Each row of a before or after table is a point. One or more steps were done to the points. Then noise was added and the rows were shuffled. The steps act on columns, c1 being the first. What was done? A step turns or swaps two columns, mirrors them in a line or flattens them onto one, adds a multiple of one to another, or multiplies or shifts one. Angles are multiples of 10 degrees, from the lower column toward the higher: turns from -170 to 170, lines from 10 to 170 but not 90. Use the fewest steps. Two steps may share a column if one is a turn and the other turns, adds or multiplies; they go together, in the order done. Otherwise the lowest column goes first.

Before:
[0.015 -0.010]
[0.004 -0.009]
[-0.021 -0.002]
[-0.068 0.091]
[-0.032 -0.029]
[-0.027 0.018]
[-0.166 -0.005]
[-0.013 -0.023]
[0.022 -0.010]
[0.004 0.006]
[0.006 -0.003]
[0.006 0.002]
[-0.024 0.048]
After:
[-0.122 -0.112]
[0.000 0.014]
[-0.029 -0.004]
[0.013 -0.003]
[-0.111 0.026]
[0.022 0.002]
[-0.016 -0.014]
[0.004 -0.026]
[-0.007 -0.044]
[-0.051 0.024]
[0.003 0.005]
[0.023 0.008]
[0.011 0.003]
Steps: turn c1 and c2 by 40 degrees

Before (11 x 4):
[0.027 -0.045 0.011 -0.053]
[-0.001 0.032 -0.079 0.056]
[-0.010 -0.005 0.027 0.049]
[-0.050 0.075 -0.032 -0.033]
[0.018 0.077 -0.105 -0.013]
[-0.002 0.079 0.025 0.073]
[0.045 0.037 0.025 -0.013]
[0.002 -0.007 -0.080 0.014]
[0.041 0.019 -0.044 0.041]
[-0.042 0.056 0.032 -0.033]
[-0.001 -0.016 0.012 0.020]
After:
[0.002 0.074 -0.059 -0.033]
[-0.049 0.055 -0.019 -0.032]
[0.070 0.034 -0.041 0.056]
[0.071 -0.006 -0.036 0.015]
[-0.010 -0.016 0.004 0.019]
[0.101 0.078 -0.038 -0.012]
[-0.001 0.037 0.050 -0.014]
[0.004 -0.045 0.030 -0.054]
[-0.031 -0.006 0.005 0.051]
[0.060 0.017 0.012 0.041]
[-0.022 0.079 0.010 0.072]
Steps: turn c1 and c3 by 60 degrees

Before:
[0.020 -0.071 0.000 -0.053 0.033 0.065 0.100 -0.044 0.029]
[-0.010 -0.054 -0.106 0.037 0.047 -0.037 0.018 -0.050 -0.068]
[0.003 0.023 -0.015 -0.001 -0.011 -0.039 -0.047 0.018 -0.019]
[-0.013 0.011 0.068 0.030 0.003 -0.065 -0.018 0.005 -0.025]
[-0.025 -0.091 -0.022 -0.013 0.000 -0.037 0.008 0.008 -0.012]
[0.071 -0.035 0.017 0.006 0.040 -0.076 0.027 0.017 0.049]
[-0.046 -0.035 -0.033 0.065 -0.005 -0.017 0.052 0.025 -0.019]
[0.009 -0.062 -0.049 0.070 0.004 0.075 0.035 -0.028 -0.013]
[0.070 0.013 0.006 -0.011 0.059 0.013 0.009 0.064 -0.046]
[0.056 -0.016 -0.044 -0.028 -0.046 -0.080 0.014 0.043 -0.036]
[0.061 0.015 0.021 -0.019 0.018 0.043 0.059 0.066 0.088]
After, 11 rows:
[0.071 0.013 0.006 -0.057 0.017 -0.006 0.008 0.065 -0.046]
[-0.028 -0.093 -0.019 0.017 0.025 -0.026 0.013 0.008 -0.013]
[0.003 0.022 -0.013 0.025 0.026 -0.014 -0.047 0.014 -0.018]
[0.020 -0.072 0.001 -0.068 -0.052 -0.025 0.099 -0.044 0.029]
[0.074 -0.035 0.018 0.004 0.083 -0.021 0.030 0.017 0.050]
[0.055 -0.013 -0.044 0.069 0.033 -0.056 0.013 0.044 -0.036]
[0.062 0.014 0.020 -0.038 -0.031 -0.001 0.061 0.068 0.088]
[-0.010 -0.054 -0.106 -0.019 0.065 0.023 0.017 -0.050 -0.068]
[-0.014 0.014 0.067 0.030 0.062 0.007 -0.017 0.006 -0.025]
[-0.047 -0.034 -0.033 0.025 0.027 0.057 0.051 0.025 -0.020]
[0.009 -0.063 -0.051 -0.026 -0.038 0.091 0.036 -0.027 -0.011]
Steps: turn c4 and c6 by 70 degrees; turn c4 and c5 by 60 degrees

Before, 13 rows:
[0.058 -0.055 -0.021 0.029 -0.027 0.056 -0.042 0.021 -0.052 0.051 -0.011 0.012 0.007 0.040]
[0.050 -0.034 0.046 -0.038 0.046 0.044 0.012 0.054 0.041 0.057 0.009 -0.053 0.012 -0.032]
[0.038 -0.057 -0.016 -0.050 -0.085 0.036 0.085 0.000 0.018 -0.027 -0.068 0.061 0.032 -0.035]
[-0.034 -0.023 -0.009 0.016 0.000 -0.039 0.021 -0.010 0.002 -0.021 0.033 0.073 -0.050 0.009]
[-0.035 -0.011 -0.017 0.023 0.031 0.019 0.052 0.031 -0.018 0.002 -0.050 -0.040 0.045 -0.005]
[-0.007 0.009 0.053 -0.019 0.011 0.049 -0.004 -0.033 -0.075 -0.036 0.005 0.028 -0.070 0.009]
[-0.026 -0.009 -0.007 -0.040 0.038 -0.069 -0.023 0.037 -0.072 0.047 -0.016 0.007 0.001 -0.062]
[0.037 -0.025 0.026 0.064 0.020 0.014 0.052 0.035 -0.049 -0.019 -0.083 -0.033 -0.076 -0.064]
[0.049 0.016 0.044 0.064 -0.038 -0.071 0.054 -0.006 0.006 0.060 0.030 0.033 -0.078 0.059]
[-0.047 -0.065 0.035 0.010 0.010 0.004 -0.008 0.003 -0.072 -0.013 -0.061 0.029 0.036 -0.004]
[-0.080 0.017 0.047 -0.056 -0.014 -0.068 -0.036 0.042 0.040 0.035 0.016 -0.042 0.039 -0.069]
[0.035 0.024 0.069 -0.015 -0.051 -0.029 0.018 -0.068 0.042 -0.066 0.029 0.033 0.019 -0.002]
[0.039 -0.102 0.003 -0.049 -0.025 -0.007 0.018 0.009 0.002 -0.048 -0.050 -0.062 -0.057 0.028]
After, 13 rows:
[0.039 -0.168 0.011 -0.050 -0.084 0.037 0.085 0.004 -0.011 -0.028 -0.069 0.064 0.030 -0.035]
[0.032 0.069 0.094 -0.015 -0.060 -0.028 0.017 -0.067 0.024 -0.067 0.030 0.031 0.018 -0.002]
[0.044 -0.306 0.029 -0.054 -0.027 -0.008 0.019 0.007 -0.007 -0.047 -0.050 -0.063 -0.060 0.027]
[-0.027 -0.028 -0.023 -0.039 0.063 -0.069 -0.021 0.036 -0.055 0.047 -0.018 0.007 -0.002 -0.060]
[-0.050 -0.193 0.002 0.010 0.034 0.002 -0.006 0.002 -0.065 -0.013 -0.062 0.033 0.039 0.001]
[-0.006 0.028 0.046 -0.020 0.036 0.048 -0.004 -0.033 -0.065 -0.037 0.006 0.028 -0.069 0.009]
[0.050 -0.100 0.082 -0.039 0.030 0.038 0.008 0.051 0.054 0.055 0.011 -0.054 0.011 -0.031]
[0.049 0.046 0.078 0.065 -0.036 -0.070 0.053 -0.007 -0.007 0.061 0.029 0.035 -0.077 0.061]
[0.062 -0.166 0.018 0.028 -0.009 0.058 -0.044 0.020 -0.060 0.049 -0.017 0.014 0.003 0.043]
[-0.037 -0.037 -0.042 0.024 0.035 0.023 0.050 0.031 -0.012 0.004 -0.051 -0.040 0.043 -0.005]
[0.040 -0.076 0.051 0.066 0.033 0.010 0.052 0.036 -0.037 -0.020 -0.082 -0.033 -0.080 -0.062]
[-0.032 -0.067 -0.036 0.013 -0.001 -0.039 0.017 -0.010 0.002 -0.019 0.034 0.075 -0.049 0.012]
[-0.081 0.050 -0.011 -0.055 -0.027 -0.069 -0.033 0.042 0.034 0.031 0.016 -0.042 0.035 -0.066]
Steps: add 0.7 times c1 to c3; multiply c2 by 3; turn c5 and c9 by 20 degrees
